Each point is reached from the start by the listed moves, each made once or not at all, plus a little noise. Is the number of moves made odd or even? Then give how often each move was made.
(in the rows, 128 means zero)

Moves:
(1): [220 116 133]
(2): [108  95 183]
Start: [117 153 111]
Points:
[ 99 120 168] => odd (0, 1)
[210 140 116] => odd (1, 0)
[117 154 110] => even (0, 0)

Moves:
(1): [151 178 116 147 141 145 108 127 156 115]
(2): [ 90  96 125 138 104 133 131  97  95 134]
(3): [126 110 124 132 136 162 119 160 116 120]
(4): [101 144 182 117 134 112 126 143 137 134]
(5): [132 135 136 109 136 140 148 138 154 119]
(6): [107 106 154 119 151 119 143 119 127 114]
(7): [121 157 187 119 112 114  96  91 112 122]
(8): [155 151 115 149 155 147 177 142 117 161]
(9): [147  89 148 148 118 130 135 110 143 134]
Start: [126 104 121 106 134 116 137 132 133 128]
Points:
[143  98 218 126 160 117 173  86 117 144] => even (0, 0, 0, 0, 0, 1, 1, 1, 1)
[144 179 168 115 133 122  90  93 142 111] => even (1, 0, 0, 0, 0, 0, 1, 0, 0)
[124 107 211 127 161 112 139 118 182 117] => even (1, 0, 0, 1, 0, 1, 0, 0, 1)
[135 172 249 111 134 115 109 102 196 107] => odd (1, 0, 0, 1, 1, 0, 1, 0, 1)
[ 77 125 214 123 131 142 145 124  68 158] => odd (0, 1, 1, 1, 0, 0, 1, 1, 0)
[128  28 162 125 157 143 149 138 137 112] => odd (0, 0, 1, 0, 0, 1, 0, 0, 1)

Moves:
(1): [125 139 138 121 130 132 119 111 127 131 120 134 131 157 114 110 134 126
 122 141 130 121 136 125 129]
(2): [118 130 137 139 130 129 119 137 129 136 118 127 130 117 137 134 141 138
 132 142 129 126 120 120 135]
(3): [142 131 122 134 135 128 138 140 139 141 129 128 114 140 123 119 115 121
 127 123 115 137 117 115 132]
(4): [132 115 135 130 123 115 110 155 136 130 127 142 134 130 122 122 126 136
 115 135 128 130 129 113 138]
(5): [131 128 118 126 139 138 129 120 133 125 135 131 130 124 129 123 118 136
 135 145 147 136 134 131 138]
(6): [123 129 125 128 119 160 146 133 117 137 112 141 136 120 116 126 122 129
 139 124 123 109 128 120 136]
(7): [ 99 138 117 122 117 114 126 136 133 112 126 138 140 131 108 121 118 119
 127 126 140 127 121 141 138]
(8): [124 143 117 130 116 134 128 138 119 131 118 124 132 138 117 137 127 129
 136 118 125 129 149 129 105]
(9): [134 112 126 121 110 122 123 126 121 135 126 126 127 117 127 126 137 123
 138 113 146 139 130 125 129]
(10): [130 120 149 116 129 154 123 124 116 142  97 141 148 127 105 148 123 127
 125 128 130 151 152 160 148]
(11): [132 154 124 146 106 101 154 113 124 150 148 135 125 124 121 131 124 128
 119 137 109 126 149 130 129]
(12): [125 134 127 126 129 121 136 126 131 128 120 128 118 143 144 139 134 129
 131 145 150 119 117 132 131]
(13): [131 125 104 130 127 146 135 134 124 123 129 114 149 134 115 149 138 106
 134 146 138 131 151 126 124]
(14): [115 146 142 112 127 134 141 136 142 120 141 142 128 121 131 104 145 135
 120 139 130 135 131 125 108]
(15): [131 128 126 137 144 111 142 126 127 132 116 142 132 129 133 121 140 121
 124 113 130 133 135 122 115]
(16): [125 103 137 124 154 106 134  91 125 121 121  97 133 120  95 130 131 117
 121 108 136 100 131 119 114]
(17): [125 117 125 138 125 131 124 124 114 127 131 126 110 105 118 118 140 131
 129 150 106 135 127 122  96]
(18): [139 125 134 134 118 122 142 119 134 129 129 130 129 132 133 128 127 144
 136 123 124 128 123 127 131]
(19): [121 126 128 147 120 140 135 119 133 125 130 114 125 129 142 128 124 126
 116 116 121 127 133 131 131]
(20): [137 136 119 106 121 133 125 137 133 129 104 132 122 130 147 119 123 128
 136 134 126 134 155 123 135]
(21): [129 122 138 127 119 114 132 137 113 124 130 105 139 127 125 119 113 121
 130 116 145 130 129 142 134]
(22): [122 127  98 124 131 128 131 128 111 142 126 121 130 142 125 135 133 148
 120 124 127 127 114 121 117]
(23): [123 129 147 133 120 126 125 120 126 104 114 128 139 125 128 141 124 111
 130 138 130 124 117  98 144]
(24): [144 144 128 134 116 136 130 127 125 126 112 125 139 119 120 130 131 122
 115 126 123 120 120 144 131]
Start: [128 137 117 130 111 132 139 148 131 140 124 142 150 127 137 106 118 121
 120 137 140 140 142 114 132]
Points:
[ 74 198 109 119  51 118 175 166 103 140 114 175 205 157  66  68  95 131
 105 170 166 128 170  79 141] => odd (1, 0, 0, 1, 1, 1, 1, 1, 0, 0, 1, 0, 0, 1, 0, 0, 0, 0, 0, 0, 1, 1, 1, 0)
[134 146  81 174  16 133 172 170  63 187 103 122 165  99  90  98 117 132
 100 115 115 131 172 111  98] => even (0, 0, 0, 1, 0, 1, 0, 1, 1, 0, 1, 0, 0, 0, 0, 0, 1, 0, 1, 0, 1, 1, 0, 1)
[133 139 143 101  97 136 181 121 123 121  44 154 182  85 109  77 149  83
 121 107 160 112 165  68 118] => even (0, 0, 0, 0, 0, 1, 0, 0, 1, 0, 0, 0, 0, 1, 1, 1, 0, 0, 0, 1, 0, 0, 1, 1)
[118 130  65 112  91  81 164 177 103 158  78 135 128 139 135  74 120 110
 131 127 175 170 136 105 106] => odd (0, 0, 1, 0, 0, 0, 1, 0, 1, 0, 0, 1, 0, 0, 1, 0, 1, 0, 0, 1, 1, 1, 0, 0)
[147 118 114  97  85 106 126 182 131 143  96 139 149 130 163  85 102 127
 138 156 215 159 171 111 168] => even (0, 0, 0, 1, 1, 0, 0, 0, 1, 0, 0, 1, 0, 0, 0, 0, 0, 0, 0, 1, 1, 0, 0, 0)
[145 145  98 170  39  91 175 180 116 175  93 129 186 125 148 110 129 115
 129 119 154 165 240  93 129] => odd (0, 1, 0, 1, 0, 0, 0, 1, 1, 0, 1, 0, 1, 0, 1, 0, 0, 1, 1, 1, 1, 0, 0, 0)
[157 172  83 132  48 110 176 185 105 158 103 151 181  90 106  68 145 101
 114 171 157 183 249 110  77] => even (0, 0, 0, 1, 1, 0, 0, 1, 1, 0, 1, 0, 1, 1, 1, 0, 1, 0, 0, 1, 1, 0, 0, 1)
[110 190 130 137  71 104 156 155 129 162 133 178 130 149 108  72 151 140
  96 206 121 139 182  94  71] => odd (1, 0, 0, 1, 0, 0, 0, 1, 0, 0, 1, 1, 0, 1, 0, 0, 1, 0, 0, 0, 0, 0, 0, 0)
